Every row gives one point. Examples show where two turns around zero, p and q, send a point. Where does a point land after both, in the order given? Backwards means that the second turn is done in reverse. Each puzzle has new turns, and all numbers are rounded.
In the rows, 128 means zero.

Turn p:
[ 90 159] => [100  88]
[108 130] => [128 108]
[142 144] => [111 141]
[172  79] => [173 176]
Turn q:
[109 106] => [116 101]
[137 160] => [128 161]
[92 90] => [104  81]
[175 156] => [165 168]
Where do these land?
q, then p: [88 91] => [177 104]
p, then q: [174 111] => [127 177]
q, then p: [128 177] => [ 82 110]
q, then p: [ 99 119] => [147 104]
q, then p: [151 143] => [106 144]

Turn p:
[106 129 122 123] => [128 131 150 121]
[134 117 147 160] => [130 112 123 163]
[144  81 107 170] => [185 112 118 160]
[160 216 124 156] => [80 57 95 95]
[101 102 129  91] => [134 173 153 122]
[124 121 138  69] => [113 182 128 107]
Turn q:
[ 87 141 163 159] => [177 125 111 164]
[135  85 151 156] => [124 145  74 132]
[ 97 135 145 125] => [148 107 126 150]
[126 130 128  93] => [117  98 139 119]
[197 156 131  93] => [124 125 152  49]
[124 121  50 142] => [ 78 168 167 156]
Where do these land?
p, then q backwards: [105  76 118 179] => [ 69 175 138 140]
q, then p: [105 172 147 144] => [125 119  77 149]
p, then q: [113 126  78  81] => [132  83 152  80]
q, then p: [182 152 177 169] => [114 142  73  63]
q, then p backwards: [115 157 130 111] => [105 125 111 150]
q, then p backwards: [154 102 121 127] => [141 150 138 103]
q, then p backwards: [121 111 126  84] => [127 169 134 152]

Turn p:
[145 208 112 164 106 119  88 207] => [125 114  71  79 116  75 134  40]
[124 110 140 126 153 120  92  87] => [128 118 137 146 168 151 164 143]
[146 131 135 132  81 103 112 107] => [133 155 100 136 111 117 170 140]
[103  87 195 130 156 127 170 159] => [ 74 129 165  75 129 152  98 170]
[126  84 113 138 122 149 133 101] => [150 156 161 145 128 155 132 136]
[123 149  79  97  96 122 119 163] => [120 135 118 162 104  79 114  88]
[113 130  89 139 158 110 133  51] => [157 123 102 186 160 181 124 142]
[161 121 164 136 193 124 154 152] => [128 109 137  73 174 123  91 160]
[111 132 124  88  87 177 151 127] => [136 113 162 151  62 116 122 132]
Turn q:
[ 43 147 118 149 180 172 124 146] => [ 75  74 104 161  90 116 139  65]
[142 129 117 137  93  72 209 139] => [118 160 195 151 117  97 129 193]
[148 111 118 135 129 167 144 142] => [132 128 110 138  96 158 124 148]
[143 143 109 115  99 137 148  89] => [136 128 115 156 160 124 114 168]
[139 114 106 138 102 103  99 130] => [139 121 127  89 141 117 149 152]
[146 169 131 122 121 164  86 138] => [102 145  76 111 151 153 125 117]
[109 145 137 141 215 146 118 109] => [114  91 140 159 135 170 137  59]
[136  63 211 140 117  74 109 120] => [185 138 187  61 117 112  79 102]
[145 131 105  76  96 118 116 139] => [151 168  98 126 145 106 154 149]
Where do these land?
p, then q: [160 165 133  83  95 128 135 114] => [131 143 161  97 114 109 153 176]
p, then q: [117  86  70 124 158 132 122  94] => [ 95 102 139 111 133 192 104 105]
q, then p: [170 164 142 127  70 110  82 148] => [105  62 122 162 140  87  93 110]
p, then q: [111 104 114  80 113 108 112  88] => [ 77 107 163 113  95 133 115 137]
p, then q: [132 148 139 138 127  97 131  91] => [115 120 117 143 102 140 160 151]
p, then q: [101 119 168 148 160 119 143 185] => [153 126  91 143 133  86 131  70]
q, then p: [111 167 113 119 128 138 104 105] => [128 129 130 150 163 157 102 119]
q, then p: [ 86 116 138 128 183 155 141 167] => [147 161 116 150  81 172 160 143]
q, then p: [186 144 125 122 133 111 122 117] => [144  80 143 101 132 120 105 124]
q, then p backwards: [ 66  73 109 197 152 156 204 198] => [ 60 160 168  55  46 188 161 136]
p, then q: [168 122 156 142  89 154 113 101] => [127 186 141 152 118 135 118 166]

Turn p:
[ 83 135 157 152 161 121 113  72 151 116 131] => [162 151 180 123 130 109 174 142  96 123 151]
[112 152 116 141 170 143  73  88 142 137 174] => [177 108 142 135 165 138 178 173 108 149 139]
[ 97 151 149 112 126 131 105 103 156 167 165] => [166 105 142  89 153 139 136 156  97 105 143]
[134 139 153 138 156 145 128  82 155 103 188] => [169 131 182 114 174 118 133 139 118 170 133]
[136 152 116 121 122 143 161 151  89 128 101] => [ 92 125 121 119  92 131 118 141 165 131 105]
[155 130 128  83 100 129 152 151  84 122 114] => [ 79 120  96 107 107 118  86 132 145 145 125]
[113 146 130 172 135  92 123 121 174 132 142] => [171 151 148 124 148 152 158 106 140 104 148]
[124  87 114 146 111 119 145 149  95 148 131] => [123 140  90 139 132  97 118 118 143 102  97]
[113  96  95 123 132 139 154 165 155 142 106] => [ 92 119 127 148 137 146 131  98 121  90  90]
[142 126  96 114  95 112 141 135 110  99 107] => [ 87 162 101 137 120 142 108 127 140 139 133]
[156 102 117  90 104 128 131 139 104 120 100] => [ 87 128  90 135 109 123  96 117 114 145 125]
[105 139 160 149 140 133  94 139 143  89 149] => [149 119 168 158 145 116 130 139 139 123 173]
[163 125 132 135  97 156 128 136 121 150  91] => [137 119 109 139  81 144  93 121 124 131 104]
[160 113 129 116 143 101 143 163 113 139  93] => [100 111  97 125 101 120 133  81 145 133 126]
Turn q:
[124 147 162 114  85 107 123 140 117 138 154] => [111 108 104 132  90 118 145 107 131 114  92]
[ 94 128 151 119 118 140 148 107 134 127  86] => [ 98 125 133  90 133  97 109 123 102 142 134]
[156 128 157 159  96 166  79 155 121 124  92] => [164 123 109 141 117  95  97 102 152 190 107]
[135  82 119  96 150 109 130 119 131 149  97] => [143 163 146 120 171 112 139 110 100 107 126]
[154 143  90 131  94 130 157 121 145 112 155] => [134 107 108 104 130 188 122 137 141 117 115]
[164 132 160 171 143 136 114 101  99 121 115] => [125 124 146 160 144 104  93 154 155 150  95]
[157  86 144 103 147 128 110 153 160 127 159] => [143 168 159 139 125 149 161  86 151 128 119]
[ 97 146  88 126 158 123  86 134 153  90  94] => [119 162  86 138 150 128 132 139 127 157 194]
[105 108 103 103 139 142 153  90 112 132 161] => [118 146 154 121 113 160 113 148  90  92 134]
[123 160  89 146 151 114 150 112 140 157 154] => [137 116 128 115 128 144 150 186 140  96 146]
[145 150 123 103 156 142 157 165 108 131 159] => [138 104 150 142 112 142 123 109 157  81 156]
[ 83 128 152 165  97 100 128 139 115 126 110] => [105  88 111 136 122  99 149 134  93 163 117]
Where do these land?
p, then q: [152 134 117 111 159  99 149 129 130 101 112] => [114 132 141  89 105 119 136 157 107 108 128]
q, then p: [148 125 160 147 104 119 151  64 132 153 150] => [ 81 109 136 144  73 132 121 111 118  94 155]
q, then p: [117 127 120 140 161 166 141 132 158 111 115] => [152  85 136 100 157 123 116 135 121 123 135]
q, then p: [132  96 160 141 112 122 127 157 148 116 111] => [143 136 126  91 107 116 148 117  99 125 103]
p, then q: [120 139 133 140 152 108 144 135 107 154 101] => [107 117 114  92 144 152 129 113 112 122 117]
p, then q: [112  71 107 145 168  93  80 147 109 109 143] => [116  93 155 148 171 161 160 191 123 117 137]
p, then q: [143 154 145 143 101 225 130 149 128 121 105] => [164 131 116 134 112  91 131  89 128 211  95]
p, then q: [121 141 106 134  94  87 135 156 119 125 167] => [123 161 121 123 128 159 141 139 161 126 178]
p, then q: [109 107 113  94 100 130 142 134 128  95 125] => [110 131 114 155  99 109 135 145 114 138 163]
p, then q backwards: [123 138 105  90 122 133 115  90 108 138 135] => [ 95 131 105 151 109 116 126  92 145 129 117]
p, then q backwards: [120 160 171 128 176 106 119  98 117 147 122] => [ 92 129 133 142 130 140 141 164 167 179 128]
q, then p backwards: [127 124 104  99 124 190 101 160 122 158 151] => [148 145 177 173  96 111 113 111 143 144  95]
q, then p backwards: [140 146 123 152  91  87 132 112 158 137 127] => [132 140  84 115 149 128 136 124 101 167 148]

Turn p:
[109 163 170 157 139 114 140  31  81 147 118 118] => [ 83  94 149 170 111 210 177 103 104 130 100 138]
[162  96 130 124 127 123 129 143 112 117 105  91] => [125 142 118 117 161 141 126 179 123 108 136 125]
[118  87 122  99  85 113 118 161 141  61 141 138] => [211 158 126 131 147 124 113 139 165 119 155 128]
[119 109 147 122 140 105 134 151 148 137  96 119] => [118 144 131 124 174 109 135 120 123 112 136 147]
[140 118  94 115 119  96 149 113 153 112 136 149] => [153 113  86 140 146 125 114 118 157 142 112 132]
[109 114 147  99 158 147 113 107 140 131 143  89] => [140  99 133 119 134 127 159 134  85 136 166 136]
[130 150 167  92 151 149 128 162 121 110 169 108] => [150 139 165 128 116 116 109 152  83 166 154 151]
[119 118 135 114 142  99  96 149 129 161 149 104] => [117 139 131  89 137 116 159 134 131 156 149 155]
[157 153 123 114 141 172  94 150 119  83 119 162] => [147 126 168 159 107  88 109 167 136 135 124  86]
[105 176 102 122 154 154 122 149 120 148 124 103] => [121 129 144  94 107 100 139 124  82 141  96 111]
[123 102 111 177 135 135 152 151 108 161 125 164] => [ 78 168 102 125 119 129 106  99 142 122 136  97]
[136 151 103 210 125 150 134 158 148 142 137 158] => [ 86 128 142  98 106 119  68  92 157 122 113  89]
[136 128 114 120  49 108 157  38 144 153 102 160] => [133  86  71 172  99 163 148 102 174  73  87 167]
Turn q:
[119 136 137 154 126 140 107 136 149 171 113 132] => [100 134 120 122 145 140 160 133  91 142 127 139]
[121 122 139 111 149  91 103 132  98 172 123 162] => [105 121 131 162 126 149 157 170 129 125 157  91]
[ 89 166 118 114 155 163 137  50 148  99 144  98] => [149 177 101  94 191 119  67 106 133 118 152 119]
[136 105 113 105 148 155 151 138 141 124 126  73] => [145 119 131  67 109 140 108 128 137 121 146 158]
[148 125 134 129 111  91 142 130 163 103 148  75] => [140 103 143 108  98  88  87 108 106 155 140 133]
[129 149  55 138 176 155 168  95 174  80 172  98] => [135 181  69  95 105 114  52  77 146 111 151 163]
[155 110 121 136  96 140 109 156  73 158 149 136] => [119 101 154 144 111 164 180  95 153 132 127 117]
[156 113 143 139 114 114  98 110  95 151  71 176] => [ 94 137 156 156 148 115 185 169 161 148 111 116]
[128 160 120 130 126 110 157 174 125  95 110  79] => [124  86 131 116 108 143  67 130 124 144  94 150]
[134 119 140 102  93 137 143 127 123 169 126 204] => [120 116 107 141 134 110 197 139 136  87 106  87]
[154 141 173 116 119 128  76 155 111 144 116 170] => [113  89 149 181 160 126 176 148 125 118 134 140]
[ 97 106 127 123 127 124 112 138 152  85 123 126] => [150 152 157 135 119 118 104 138 103 106 118 144]
[107 121 109 132  96 128 120 116 106 158 132 163] => [109 148 134 138 130 142 162 115 129 114 113  85]
[120 119 163 164 155 116 168 137 133  83 138  99] => [187 127 111 132 110 125  91 137 118 171 115 150]
Where do these land?
q, then p: [162 117 103 158  97 108 112 106  92 133 154 126] => [111  86 123 116 119 160 135  91 118 105 130 167]
p, then q backwards: [166 144 134 119 138 158 161 124 103 131 117 114] => [ 94 145 128 130 142  94 126 160 148 129 105 140]
q, then p: [124  90 146 158 154 115  83 107 148 141 125 140] => [ 99 156 141 124  98 143  96 112 117 164 106 152]
p, then q: [ 65 122 155 177 102 137 115  98 138 129 148 112] => [187 139 126 101 172  93 138  97 153 113 139 116]
p, then q: [136 102 161 104 131 167 140 150 121 108 129 130] => [135 107 131 178 121 145 123  93 129 146 135 135]
p, then q: [148  92 173 141 179  59 144 143 120 163 114 181] => [113 187  52 151 144 163 112 141  69 135 145 110]
q, then p backwards: [157 142 102  90  86  98 176  92 101 131  71 127] => [175 154  68 179 134 122  77 150 144 137 105 147]
q, then p: [139 172 141 133 132 136 107 131 102  89 126 162] => [ 94 105 146 125 159 126 117 100 147 126 136  86]
q, then p: [108 122 111 139 129 169 157 131 131  78 107  93] => [128 105 148 170 121  77 148 159 149 116 111 130]
q, then p: [136 158 141 100 131 113 105 123 209  90 147 124] => [135 154 142 141 145 160 162 133 185 191 129 111]
q, then p: [133 152 118  94 119 123 116 143 110 137 135  84] => [146 119 132 132 123 130 154 131 121 124 187 125]
p, then q: [ 88 113  88 115 149 157 133 134 125 155 183 142] => [ 97 118 140  99 118 127 126  81 146 130 147  66]
p, then q: [102 139  91 138 117 125 115 183 165 181 107 128] => [108 124 143 132 134  87  74 167 133 100 139  78]
